Every row gives one point. Each copy is the shape, with its points in the same order, turned, moved and blurred by noise. Say if it was mirrored as well.
(in the rows, 128 means zero)

Shape (6 x 3):
[[118  61 151]
 [204 161 163]
 [125  73  35]
 [120 153 184]
 [113 159 148]
 [126 135 128]]
Copy 1 (6 x 3):
[[153 175 166]
 [137  44 127]
 [187 193  55]
 [ 85 106 159]
 [ 87 122 124]
 [116 130 113]]
Copy 1 is: mirrored
Copy 2 (6 x 3):
[[138 100 183]
 [146 206 107]
 [ 20  79 145]
 [180 136 101]
 [148 122  83]
 [126 127 113]]
Copy 2 is: mirrored
Copy 3 (6 x 3):
[[170 192 133]
 [164  71 200]
 [138 137  37]
 [106 138 205]
 [ 93 131 173]
 [113 128 155]]
Copy 3 is: mirrored

Shape (7 x 4):
[[143 189  69 129]
 [109  26 168 131]
 [ 93 125 148 123]
 [120 190 148 152]
 [143  66 150 129]
 [ 74  75 146 144]
 [119 199 120  89]]
Copy 1 (7 x 4):
[[ 99 126 121 205]
 [174 143 118  29]
 [108 140 162  93]
 [101 103 175 152]
 [177 119 117  88]
 [108 148 133  49]
 [ 99 167 177 191]]
Copy 1 is: only turned
Copy 2 (7 x 4):
[[133 184 173  88]
 [155  51  51 166]
 [133 107 143 159]
 [153 182 163 170]
 [155  85  82 145]
 [105  71 105 180]
 [155 142 198 118]]
Copy 2 is: only turned
Copy 3 (7 x 4):
[[174 170 101  99]
 [ 21  70 166 108]
 [ 64 142 110 105]
 [115 147  59 132]
 [ 70  76 144  99]
 [ 37 130 149 128]
 [125 174  66  70]]
Copy 3 is: mirrored
Copy 4 (7 x 4):
[[ 49 140  98  93]
 [233 114 142 101]
 [155 174 123 103]
 [ 99 182  91 143]
 [184 106 140 116]
 [203 155 104  84]
 [ 69 194 141 109]]
Copy 4 is: mirrored

Shape (12 x 8):
[[120 174 107 168  94 109 130 186]
 [129 120 156  84  75 145 152 113]
 [101 105 147 171 112  82 117  98]
 [161  55  66 124  95  70 122 101]
 [169 123 134  98  42 179 177 108]
 [116  86  55 119 155 133  68  85]
 [102  52 112 145 126 200  83 154]
 [ 69 150 135  63 103 106 190  86]
 [134  91 126 107 152 143 166 168]
 [171 107 135  66 137 145 126 172]
 [ 85 138 144 146  96 128 164 108]
 [ 94  51  78  87  94 125 139 178]]
Copy 1 (12 x 8):
[[128 141  80 123 120 116 104 198]
 [110 162 153 154  70 156 112 106]
 [ 95  95 168 168 119 107 120 179]
 [ 68  60 131 125 104 147 195 130]
 [135 168 138 145  46 206 134 120]
 [ 94  53 173  51 116 118 131 124]
 [ 86 139 197  57 166 177 111 155]
 [ 83 157 153 145  15  81 102 122]
 [105 185 153  97 120 111 168 143]
 [122 179 128 104 132 128 156  80]
 [109 148 164 144  69 121  95 182]
 [ 20 159 131  86 119 145 150 134]]
Copy 1 is: mirrored
Copy 2 (12 x 8):
[[143 108 128  95 142  79  65 161]
 [141 126 122 100 120 154 186 161]
 [ 86 115 112 138 118 167  93 121]
 [112 133  24 108 134 210  87 189]
 [202 148 120  84 116 165 177 168]
 [ 73 191  75 164 148 165  99 220]
 [127 147 149 160 210 182 103 217]
 [101  82 102 127  57 138 197 181]
 [144  93  80 152 180 141 145 191]
 [139 134  75  97 209 127 177 184]
 [132  99 137 144  95 140 123 148]
 [116  85  93  93 168 181 120 249]]
Copy 2 is: only turned
Copy 3 (12 x 8):
[[113  77 134 169 156 200 157 120]
 [156 137 154 165 100  93 128 123]
 [172 106 152 143 205 144  91 123]
 [204  87 127 148 147 128 102 224]
 [163 131 114 201  66  93 119 119]
 [140  80  81  85 163  97  78 201]
 [153  31 103  68 103 117  87 111]
 [152 150 137 174 181  51 190 130]
 [195 104  97 104 116 134 168 129]
 [158 138 125  89  79 139 159 149]
 [152 111 128 174 168 110 134  98]
 [184  34 144 115 117  98 166 177]]
Copy 3 is: only turned

Shape (13 x 9):
[[193 128  89  77 156 124 127 131  79]
 [ 93  98 120 156 101 195  76  44 144]
 [149 152  45 126  74 111 191 154 127]
 [161 115  63 166 149 120 163 175 152]
 [144 183  41 158  89 100 127 217 171]
 [137 158 111 176  79 112 137 208 117]
 [104 128 137  78 175 122 121  26 130]
 [121  77 153 118  91 151  94  72 176]
 [ 57  85 150 131 132 148  77  85 146]
 [166 177  68 216  75 112 118 147 149]
 [ 92 171 150 150 121 207 153 151 189]
 [165 112 167  82 158 108 115 107 153]
 [183 128  86  48 157 115  99 131 126]]
Copy 1 (13 x 9):
[[139  80  88  81 157 160 103 123 118]
 [ 99 145  91 223  94  98 156  59 123]
 [106 135 119  71 189 107 199 135  74]
 [182 110 142 129 172 123 176 161  79]
 [160 193 105 112 207 120 194 205  82]
 [149 184 143  93 141  94 167 184 111]
 [ 76  94 104 185 168 118  52  53 112]
 [107 124 115 196 149  75 144  66 182]
 [ 95 121 111 237 120  67 108 114 143]
 [194 207 103 111 164  98 188 123  74]
 [103 192 195 194 142 143 164 130 124]
 [143  98 131 151 187 128  79  97 180]
 [124  80  70 122 191 163 108 136 152]]
Copy 1 is: only turned
Copy 2 (13 x 9):
[[174 161  49 116 119 168 101  98 144]
 [104 173 137 196 159  68  96 166 173]
 [188 103  55  63 128 124 156 159 213]
 [143 140  69  67 187 182 155 168 179]
 [165 113  36  13 180 115 152 194 145]
 [193  84  75  85 177 134 159 197 126]
 [108 178 127 171 103 100 145  57 149]
 [105 179 150 158 104  98 113 180 148]
 [ 76 134 133 182 147  90 121 150 122]
 [191 162  49  93 187 106 174 221 171]
 [152 134 191  82 205  96 126 147 152]
 [137 182 129 120  93 152 136 119  95]
 [146 172  54  90  91 145  87  99 122]]
Copy 2 is: mirrored
Copy 3 (13 x 9):
[[203  83  87 106 147 129 158 172 147]
 [127 201 144 124 109 237 115 122 113]
 [161 146  76 220 149 104 133 196 142]
 [193 157 140 186 179  88 169 153 133]
 [172 216  84 173 186  41 127 180 122]
 [129 154 128 157 173  52  87 174 132]
 [169 119  77 121  71 188 173  64 130]
 [107 175 155 111  61 181 158 140 129]
 [104 166 141 100  92 181 142  96  66]
 [185 218 129 178 158  82  66 165 156]
 [ 58 199 113 137 184 140 162 101 155]
 [158 122 128  98  81 122 189 120 160]
 [208 131  73  90 117 122 191 181 139]]
Copy 3 is: mirrored
